Each row is a point. Before rounding, the points of a table are all equally far from one centre. They may lie mostly on one side of it. Write the centre, to within rounding.
(in the rows, 128 means zero)

Points:
[[159 177]
 [174 126]
 [149 189]
 [143 194]
 [164 170]
 [175 130]
 [166 167]]
Centre: [ 97 131]

Points:
[[161 209  78 156 126 134 122  97]
 [184 154  56 132 123 111 127 121]
 [184 186 100  77 127  80 140 145]
 [125 171  69 150  94 117 158 145]
 [186 185  72  70 161  99 101 136]
 [165 185  98  61 109 106 174 115]
 [183 152  55  71 116 118 140 124]
 [188 131  96  86  98 117 114 179]
 [183 183  76 133 116  97 120 134]
 [220 141 120  71 119 162 105 132]
 [187 131 148  38 148 108 141 107]
 [165 177 101  94 156  66 157 108]
 [191 218 109 100 188 170 127 156]]
Centre: [124 154 125 100 149 149 120 130]

Points:
[[132 143 175  74  93 186 149 113 108  91 177  96 173  54]
 [121 178 177 143 116 177 117  93 115 140 170 117 196 105]
 [ 95 176 162 121 106 192 120  94 112 134 196  72  99  64]
 [124 163 129 102 168 208  94  87  93 128 182  93 145  57]
 [107 175 186  50 167 168  94  76  80  76 172 125 124  89]
 [131 171 163  83 142 163 119  96  59  92 178  99 174  60]
 [137 146 164 119 126 151  46  80  67 135 150  91 153  99]
 [121 174 162 141  94 181  73 111  87 120 161 104 185 108]
 [142 191 144 117  97 170 140 148  90 115 172  88 157  73]
 [ 83 158 149 101 149 145 130  87  82 110 161  56 155  66]
 [135 142 160  57 153 198  91 122  81 121 197  96 113 107]
 [145 183 124 144 136 124 101  78 107 118 187  87 154  65]
 [164 158 130  98 135 173  67  86  68 158 189 117 118 110]
 [162 144 151 121 115 204  65  68 100 105 169 100 170 117]
 [147 180 155 123 119 144  81  98  69  96 162  97 177  65]
 [183 160 160 106  84 168 115 131  79  98 191 110 140  61]
 [107 196 179 114 109 221 118 113  81 101 129 107 153  82]
 [ 73 194 168  79 136 167 110 119  81  83 179  87 120  79]
 [ 91 194 174  64  99 190 125  66 111 136 164 114 146  88]
 [128 181 182 153 110 179 114  80  97 122 172  90 136  44]]
Centre: [116 130 138 114 120 157 123  98 109  99 146 142 114 100]

Points, 31 rows:
[[192 149 162  83 122  69  81 120 101 183 119 142  99 153 138  53 116 179
  108 144 135 123  36 124]
 [137 151 130  68 121  68 113 131 131 156 122 181  78 173 134  43 132 163
  133 177 130  98  95 103]
 [138 100 118 112 178 146 125 120 113 126 144 134  60 155 116 107 104 203
  138 178 136  81  72 180]
 [140 136 136  85  95  94  82 142  96 154 127 134  75 207 113  85 124 201
  141 148 130  84  41 134]
 [169 145 187  87 149 126 112 133 143 142 140 123  76 172 121  71  94 225
  148 122 155 111  40 155]
 [181 104 152 112 167  83  87 111 116 136 120 166  86 152 114  94 148 170
  114 182 113 119  42 153]
 [139 125 176  85 101  76 115 196 112 149 113 125 100 167 138  73 129 175
  132 130  84  73  66 155]
 [128 136 166 105 137 144 109 126 101  98  95 151 124 200 147  95 133 198
  148 171 144  95  29 120]
 [118 103 137  89 103 117  94 146 116 151  91 167  68 191 171  92 126 177
   99 171 123  83  83 145]
 [104 149 148 124 119  73 121 140 101 153  94 156  43 162 106  88  89 179
  171 152 144 134  47 165]
 [ 83 119 143 137 144  96 130 143  58 154 142 141 107 158 184  87 111 185
  120 125 126  68  69 120]
 [147 167 136  74 132 110 116 156 126 147  89 137  80 159 125  52  82 205
  140 170 182  82  37 151]
 [133 149 145 105  77 128 150 121 132 152 125 175  88 194 145 122 108 249
  143 146 146  87  60 146]
 [141 106 143  69 134  77  94 131 104  67 110 164 112 134 109  80 110 189
  172 149 114  67  48 137]
 [100 162 162  85  81 108  50 180 118 139 113 132  77 183 156  92 101 184
  123 146 163  86  52 150]
 [121 134 144  94 116 105 117 180 106 127 145 129  42 180 129  70 118 202
  150 132 133  69  62 121]
 [109 146 154 106  86 121 143 141 137  80  95 133  34 180 100 122  73 206
  121 104  97 117  45 139]
 [123 118 104 113 104 118 131 195  97 148  72 132  51 156 141 101  85 201
  129 135 118 124  66 160]
 [155 109 171  94 112 100 101 136 142 149 107 179  64 177  80 107  65 163
  132 146 121  98  33 147]
 [138 130 178  65  79  99  80 157 133 117 133 118  77 187 153  83  86 205
  141 161 130  85  66 151]
 [182 121 165 123 141  99 153 134 129 126  62 126 106 175  90 104 106 178
  128 153 117  96  24 143]
 [147 124 117 119  86 118 112 124  89  91 130 168  57 179 107 110  75 202
  137 168 118 114  39 107]
 [160 151 128  82 117 109  91 130 129 175  98 130 104 182 120  69 142 214
  134 179 131 106  54 166]
 [127 163 151  59 154 101 108 168 141 144 107 150  66 209 154 113 144 204
  115 142 103 117  38 130]
 [114 124 150  85 119  85  88 133 123 132 106 168  97 173 170  56 100 145
  142 175 147 105  36 183]
 [160 170 153  86 152 108 147 183  77 154 118 146  60 158 146  76 112 216
   96 163 144  94  53 146]
 [116 118 141 109 137 111 124 132  96 142 119 162  53 186 133 120 130 194
  170 161 127 118  25 168]
 [101 123 138 112 140 125  99 123 106 135 126 163  52 134 139  54  94 184
  101 156 152  42  57 121]
 [151 176 159  99 142  96 132 124 103 114  76 125  60 170 110  55 127 145
   86 154 168  60  78 146]
 [104 117 152  69 119  76  99 120 135 148 104 143  34 145 153  89 111 193
  173 158 112  97  56 150]
 [141 141 165  81 121  92  95 149  88 109 107 166 115 177 143  37  81 196
  116 123 105  91  67 121]]
Centre: [127 163 133  89 118 109 128 126 127 121 131 134 112 118 131 131 107 157
 109 130 136 117  74 136]

Points (31 x 24):
[[132 168 175  83  95 136 115  94 134 107 127 170 138 153 114 218 116  57
  164 187  67 164 130 121]
 [161  98 147  75 110  87 101 135 162 131 129 185  94 168 112 221 124  93
  106 173 113 142 117  97]
 [ 83 184 107  94  79  94 105 121 125  94 110 121 158 196  62 174  93  96
  148 153 112 170 114  78]
 [126 121 118  55 127 131  62 146 102 139 137 196 135 132  56 227 150 101
  133 175 131 127 107  93]
 [123 139 104  93 171  89 100 117 109 144 172 144 132 166 141 239 153 117
  122 174  95 192 109 107]
 [123 145 167 105 145 160 116 140 116 120 108 177  71 172  45 236 121  58
  201 161  68 126 141 142]
 [135 133  67  62 146 100  91 139 133  62 148 171 123 159  71 176  74 121
  120 174 108 196 152  89]
 [149 123 126 111 159 124  90 160 146 120 132 128 153 154  51 218 111  26
  112 129  73 165 108 108]
 [149 146 131 119 112  89  65 113 108 140  84 168 172 157  94 227  94 115
   81 178  97 165 159 127]
 [103 153 138  45 106 113 103 141  95 111  74 175 167 154  43 191 128  89
  166 167 106 170 123 123]
 [103 144 122  80 165  50  97 166 149 147 132 143 123 165 120 203 118  61
  177 157  40 165 174 109]
 [133 137 143  90 132  70  65 157 163 144  81 149 160 143 113 181 149 112
  137 175  64 133  77 133]
 [104  82 140 104 125  72 125 130 166 170 124 158 164 154 113 200  79  86
  151 152  81 178 143 107]
 [ 80 132 141 121 141  88  71  92 153 139 120 134 145 173 121 187 166  81
  180 188  86 190 130 100]
 [121  70 117  97 127  98  29 151 132 133 100 156 161 145 102 205 104  42
  115 149 109 156 176 145]
 [144 126 108  66 144 111 106  91 153 160 155 150 192 157  84 131 115  80
  135 172  90 147 122 125]
 [ 77 136 125  62 115  85  77 136 114 109 138 161 160 154 101 206 159 105
  190 199 112 186 164  97]
 [149 158 106  32 124 104  74 122 102 121  88 149 158 135  82 181 121  80
  136 205 110 144 148  85]
 [148 106 117 104 109  99  45 168 106  92  96 181 140 139  76 195 117  95
  155 174 112 172  86 107]
 [133 159 131  70 131  77  60 101 151 164 145 152 129 158  85 220 133  73
  163 176 128 172 154 162]
 [100 142 149 126 135  84 152  86 140 142 146 126 163  97  95 211  96 104
  107 192 123 197 160 103]
 [124 124 144  65  97  88  69 146 134 131 158 182 146 129  79 209 115  93
  133 201  80 129 128  97]
 [ 97 115  90  93 154 111  96 173 125 106 129 133 144 160  62 185 159  83
  143 214  80 166 102 126]
 [159 132 127  60 153 128  58 142  80 152 158 163 141 115  66 194 118  86
  155 180  54 177 161  96]
 [111 110 120  93 171 115  88 103 158 148 114 159  94  91 135 248 171  79
  164 181  78 134 135 132]
 [138 108 119  89 153 138 118 147 158 136 117 168 156 122 130 224 184  92
  176 186 158 104 112 100]
 [155 135  98 159 123 120 123  88 127 102 137 142 148 167 118 164  93  58
  143 182 126 190 115 105]
 [ 84 185  78  76 117 150  94 135 127 143 133 126 115 137  46 249 120  61
  149 156 118 160 128 112]
 [ 66  99 103  92 136 120 124 132  73 118 174 188 148 123  88 202 123 125
  166 181 120 180 119  85]
 [109 106 130  84 158 160 108 110 130 108 131 201 161 139  84 219  73  51
  173 164 105 162 138  97]
 [114 106  87  68 119  98  94 115  86 102 111 164 133 120  63 152 134  66
  170 190  71 150 155  88]]
Centre: [112 143 146 114 152 138  98 144 117 107 126 118 112 130 113 163 116 131
 143 114 119 123 165 130]

Points, 28 rows:
[[155  88 109 167 184  98  75  84 184 107 100 138 102  78 107 127 113 163
  118 143 166 155 139 113]
 [141 118  92 155 142 103 145 133 144 148 155 101  99 104  66 117  66 159
   85 160 109 140 125 168]
 [156  98 130 158 165 131 105 152 152 116 142 147 124  67  58 133  69 127
   99 146 134 187  91  91]
 [157 143 108 171 151 100  79 104 162 152 167 167 117 112  44 139  99 181
  112 159 138  98 103  95]
 [163 155 131 161 139 115 112 117 158 127  93  97 129  99   7 130  83 190
  126 135 151 169 173 133]
 [156 143 126 155 174 131  85 116 153 115 145 113  75  51  75  94 118 216
   91 141 131 129  84 131]
 [148 131 127 204 163 143 114 105 190 128 129 157  96 121  50 135  86 177
   69 142 116 187  99 101]
 [135 187 136 189 155 108  90 128 149 117  80 146 106  63  71 113 132 139
   93 178 128 152 109  85]
 [158 109 149 188 172  73 101 111 158 113 164 132 126 105  34 147 116 200
  128 117 171 134 110  87]
 [143 125 100 177 159 123 101 109 113 131 118 162 134 113  86 121  40 154
   94 153 153 119 121 137]
 [131 165 135 137 192  97 116  97 159 127 135 145  86  96  43 134  75 157
   99 144 148 109  75 147]
 [160 153 122 139 139 130 122 117 167 107 132 175 142  77  47 126  94 147
   89 171 150 182 154 106]
 [165 148 130 183 190 109 102 105 168 112 121 142  85 123  40 135 134 130
  118 155 106 188 124 117]
 [182  96 121 171 156 102 136 120 182 100 141 137  58  96  40 144  98 199
  102 151 128 143  96  74]
 [147 135  98 162 136 161  79 139 174 104 106 180 127 127  49 126 117 133
   98 152 185  97 101  58]
 [169 148 115 184 113  99 105  93 148 119 122 127 119  93  91  72 135 165
   68 119 160 191 117  85]
 [199 116 133 170 131 112  87 153 150 135 121 153 145 121  34 159  71 165
  137 110 113 174 118 111]
 [200 155 118 149 156 121  77 117 124 134 111 165  98  88  30 150 110 174
   86 122 135 130 115 117]
 [153 159 128 184 174 103 152  93 160  80 139 153 111  81  45 119 127 177
   98 168 154 136  91  98]
 [109 110  79 171 146 101 139 115 179 130 157 109 109 109  52  81 155 139
  104 121 177 102 113 118]
 [118 108 158 141 191  68 102 123 140 120  93 127 117  63  48 112 122 159
   91 163 106 146 119 102]
 [152 137 127 157 124  88  92  82 193 133 146 152 129 100  43 113  89 161
   94 155 157 179 120  84]
 [185 140 118 189 132 124 101 125 157 119 119 179 110  87  47 138 111 169
  108 172 147 153  97 116]
 [170 100 124 151 176 140  62 153 158 117 151 123  87  61  78 107 126 153
  136 147 153 157 107 110]
 [156 142 130 182 167  73 111 104 207  97 147 138 147  98  52 103 128 148
  107 155 100 164 109 115]
 [143 152  94 137 130 109 121  88 131 127 107 159 108  81 100  81 135 137
   86 142 134 198 134 109]
 [164 146 107 163 160  74 137 132 172 142 119 173  93  88  55 121 125 190
   78 159 120 139  85 102]
 [170 116 121 183 117 136  93 114 164 115 129 173  77 105  47 142 129 167
  106 168 157 160 154 111]]
Centre: [122 142 126 137 132 122 114 138 160  95 115 116 111 127  91 133 111 168
 113 110 125 130 121  98]

Points:
[[104 161 111 104 149  64  79 154 235 109 113 123  78 115 126 115 141 117
  177 140  49 121 111  83]
 [ 93 143 104 100 134  57 131 150 215 143  89 105 113 134 176 173 125 112
  159 128  72 141 119  71]
 [ 74 168 123  98 195  62  90 171 191 193 146  97  77 130 130 156 134 156
  171 139  66 156 154  40]
 [120 163 140  91 146  62 119 149 195 152 124 122  83  95 123 111 103 151
  154  82  66  89 157  69]
 [136 169 161 100 177  61 111 150 187 161 115 111  85  98 155 106 138 163
  187  94  29 108 117  68]
 [ 69 145 142  71 130  58 147 151 220 152 124 119 120 123 166 112 150 150
  139 117  57 104 123  89]
 [ 87 180 123 107 132  61 142 171 218 201 108  71 141  99 170  85 136 163
  186 110  29 103 149  91]
 [118 159 154  74 185  44 102 155 173 158 102  82 109  86 151 120 124 148
  168  98  92 148 109  52]
 [ 54 193  85 120 151  38  86 132 176 172 130 101  87 125 141 117 116 133
  177  88  85 128 123 105]
 [ 87 143 119 108 173  72 122 168 211 110 135 129 123 103 144 116 117  86
  139 108  63 115 148  76]
 [100 230 125 110  98  36  90 180 165 148 105 104 111 127 137 146 154 125
  119 158  66 133 121  46]
 [ 70 140 107 106 119  78 117 145 244 142 116  99  83 113 130 139 164 120
  145 129  86 127  98 119]
 [ 91 177 144 110 167 102  97 170 173 128 104 132 125 106 146 113 137 120
  115 133  36 125 123  18]
 [ 98 188 141 122 155  47  91 147 226 157  99  92 141 146 100  98 138 109
  154 112  93 170 119  38]
 [ 72 141 148 139 184  67 125 149 174 163 116  89  76 109 124 111 134 138
  160 141  27 164 162 116]
 [ 68 175 148 118 201  89  94 144 224 156 118 131 113 146 161 124 174 167
  155  89  69 121 115  82]
 [ 79 189  98  74 186  76 122 146 182 126 118  78 111 124 157 154 133  94
  152 113  91 130 111  62]
 [ 58 134 122 121 128  80 126 138 190 142 114  76  91 117  96 149 158 131
  142  95  86 178 168  72]
 [ 55 162  96  92 109  88  90 167 198 152 115 106  69  80 105  84 124 135
  148 146  86 129 101 114]
 [ 60 127 131 130 170  80  88 163 220 131  88  95 114 117 156 135 114 122
  165 134  81 152 117 137]
 [ 82 178 115 110 106  22 116 176 176 139  98  62 118  92 136 136 129 120
  175 126  64 156 105 105]
 [ 78 165 111  83 121  43 107 174 221 148 107 113  94  93 148 134 137 135
  149 111  60 142 140  83]
 [121 188  98  91 134  52 106 140 230 126 138  90  94  84 158  92 154 128
  197 143  27 117 115  70]
 [ 68 134 105  85 117  89 107 159 177 189  99 115  87 132 126 101 141 107
  202  99  67 178 138  55]
 [ 86 150 137  52 106  67 139 159 182 179 100  44  92 135 158 109 131 110
  150 136  77 164 132  66]
 [101 140 110  82 161  55 120 162 201 134 111 115 102 112 120  93 176 121
  165 127  42 110 138  54]
 [ 67 157 101  93 143  62 105 138 198 163  73  91 113 115 149 108 123 127
  146 136  59 138 141  47]
 [ 58 132 109 110 156  53  93 160 223 153 141 117 148 126 128  94 137 108
  160 141  73  95 139  53]]
Centre: [135 174 119 137 125 124 108 166 164 150 160  91 132 136 155 100 148 158
 173 147 108 148 141  92]

Points, 30 rows:
[[182 120 158  74 120 157 164  40 144 136 143 177 144 213 122  81 145 172
   79 130  87 143 137 109]
 [189 142 150 145  95 127 148  32 157  90 122 163 128 189  82  91 128 147
  106 127  61 158 172 101]
 [201 110 123 119 119 132 201  55 157  99 118 190 101 187 112  81 141 155
  117 101  98 111 176 106]
 [162 133 119 128 168 177 145  57 220 157  96 187 112 161 130  99 144 170
   92  96  59 132 159  91]
 [174 138 120  87 130 179 171  35 175 114 132 192 103 208  97  89 141 139
   98 114 101 146 173 120]
 [160 112 148  74 139 165 170  48 164 125 100 190 121 182 116 131 121 138
   64 100 119 144 176  83]
 [184 141 161 146 164 165 163  83 189 188 139 186 118 213 124  86 100 168
  115 149 109 170 149  88]
 [150 136 117 110 162 115 140  38 175 163 131 190 137 154  70  75 135 145
   55 123  91 165 168 101]
 [188 160 115  60 126 149 156  77 129 129 117 186 131 160 118  60 127 176
   88 101  70 136 159  75]
 [153 174 191  93 141 151 103  47 129 115 114 198 107 191 137 123 105 135
  100  75  78 156 140 108]
 [160 133 179  93 145 128 166  13 134 136 122 172  93 167 101  72 148 140
   87 117  71 129 148  62]
 [156 125 153  81 165 163 162  21 174 150 116 180 102 187 127  97 122 129
   63  91  61 144 179 104]
 [171 114 119 115 157 181 140  50 140  82 142 182 105 187 133 105 155 153
   63 113  65 180 152 102]
 [151 132 120  91 158 144 106  23 151 138  99 172 149 165 125  92 133 127
   88  93  67 110 146  86]
 [176 164 175 101 141 134 143  53 191 110 146 177  78 176 114 106 154 175
   99 129  65 164 154  59]
 [216 129 183 139 141 151 188  75 160 154 126 165 106 195 104 129 139 160
   80 130  85 117 122  93]
 [171 105 184 112 157 159 167  33 174 140 141 172 127 171 115 109 104 164
   97  69  99 183 172  73]
 [178  94 174 111 118 122 163  30 157 139 133 189 107 146 129 120  99 169
   87 113 114 149  86  89]
 [176 123 168 105 158 162 165  58 147 118 125 189 154 199 141  91 105 133
  100 126  61 133 176  63]
 [174 147 215 122 111 181 186  60 156 140 133 138 103 166 130  93 137 164
  117  69  86 117 128 113]
 [156 125 155 109 152 160 213  40 153 112 117 200 135 202 114 109 139 128
   58  96  72 157 161  82]
 [138 170 136 107 153 126 178  16 161 100 134 191 123 203  86  78 180 152
   85 112  68 150 121  85]
 [189 168 152 115 167 138 159  36 174 104 141 195  99 165 116 111 126 156
   65 112  74 140 123  83]
 [159 146 133 114 151 143 151  66 177  87 167 190 109 148 105  72 140 160
   65 122  52 110 129 116]
 [154 135 181  81 170 154 134  34 151 150 156 184  98 238 121  90 145 169
  111 112  66 152 161  92]
 [172 118 172  97 135 140 174  55 169 110 111 201 125 152 114  92 153 135
   63 116 102 126 113 113]
 [145 147 149 112 135 142 156  35 135 167 121 198 133 168 104  90 100 161
  115  61 137 133 168  66]
 [181 154 164  77 136 152 157  58 167 140 119 197 128 146  91 108 131 127
   76 114  71 156 170  75]
 [153 129 148 126 175 122 133  30 170 112 108 221 100 194 114 127 179 142
   99  90  83 161 159  99]
 [163 134 177 105 153 161 155  58 160 128 140 191 144 133 164 103 121 138
   64 106  95 142 165 122]]
Centre: [111 134 126 116 149 117 176  97 139 141 123 141 108 173 119 121 118 154
 133 111  72 163 129 119]

Points, 30 rows:
[[122 101  32 168 156 100 130  48  79 137 127 143 159 140  47 133  78 197
  130 151 115 109 143 169]
 [104 127  53 137 172 138 151  49  61 137 156 123 129 179  55 147  71 154
  147 132 168 113 103 204]
 [ 97 145  39 122 162 121 109  66  65  85 158 108 135 131  93 171  89 198
  133 116 165 116 129 162]
 [114 145  13 121 163 126 129  69  83  81 180 109 122 170 112 167 112 167
  101 133 123 117 153 184]
 [128 172  91 122 189 120 144  98  99 102 161 125 133 134 110 164 128 174
  119 134  98  74 167 190]
 [133 140  57 138 145 165 158  80 100  70 122 113 190 124  63 112 131 158
  150 126 152  79 162 196]
 [111 152  47 142 150 110 147  91  53  91 162 109 162 174  78 134 118 181
  129  85 116  98  98 139]
 [117 133  83 122 124 114 123  35  82 127 167 108 152 199  85 124 113 220
  145  91 184  98 143 190]
 [103 129  63 117 154 134 138  92  70 115 154  91 177 175  90 180 107 225
  135 131 139  97 150 178]
 [144 146  74 129 184 127 153  30  78  97 193  58 145 168  93 129  88 209
  131 125 134 105 121 166]
 [138 137  78 142 195 167 142  48  83 139 147 113 165 130 113 167  67 154
  138 117 105 139 160 186]
 [155 166  73 100 183 124 148  41  64 126 168  86 133 154  78 145  94 214
  136 124 129  87 130 183]
 [122 122  53  99 147 100  93  75  64  85 146 106 189 167  64 150 100 184
  134 115 112 128 175 161]
 [136 163  54 119 169 116 116  55  88 161 141 127 142 155  78 117 148 203
  154  93 128 143 109 178]
 [124 112  57 112 122 154 133  38  53 105 134 130 156 204 103 156 108 193
  128 117 128 113 157 207]
 [117 138  43 121 187 116 139  69  89 114 145 113 186 169  58 141 105 151
  147 112 118  78 184 190]
 [128 125  51  95 163 124 116  88  94  95 109 120 127 192  35 167  94 188
  128 131 131  65 152 190]
 [119 164  53 137 160 154 109  61  61 113 174  97 170 135  86 152  65 158
  135 104 126 156 146 164]
 [100 162  31 111 164 122 125  38  93 136 131  87 159 140 100 139 114 198
  128 162 141  82 148 209]
 [ 91 141  77 105 170 159 108  49  77 107 162  67 183 153 106 149 113 206
  106 142 124 116 122 175]
 [126 132  66 102 194 111  86  55  84 152 150  85 176 125  68 139 103 195
  149 127 150  75 151 162]
 [138 148  21 132 148 141 141  33  55 105 159  92 142 164  89 138 130 185
  137  93 133 118 133 177]
 [ 90 141  60 132 166 134 113  90  79 142 142  74 165 131  51 160  96 202
  149  96 162 106 155 164]
 [ 98 137  84 136 187 140 156  44  85  85 143  84 149 163  64 124 122 184
   82 118 143 130 126 185]
 [118 157  75 124 164 149 133  66  41 120 145  85 177 143 113 152  97 215
  147 157 136 108 127 149]
 [100 179  58 173 140 117 119  65 124 128 125  88 159 135 121 138 115 215
  116 131 130  96  98 165]
 [ 99 123  28 105 156 122 116  41  85 117 168 133 153 138  83 135 116 210
  119  74 120  95 151 181]
 [120 126  83  90 167 105 123  42  56 100 133  91 132 152  50 184 113 147
  144 124 135 124 136 182]
 [109 126  78 167 150  98 133  84  78 120 159 109 168 116 114 173 103 194
  134  84 139 106 129 169]
 [135 137  75 117 153 132 136  35  46 146 147 101 140 183  30 139  92 203
  154 120 143  92 125 175]]
Centre: [122 109  85 107 122 136 135  85 121 130 141  98 119 151 101  98  89 154
 139 133 121 108 138 151]
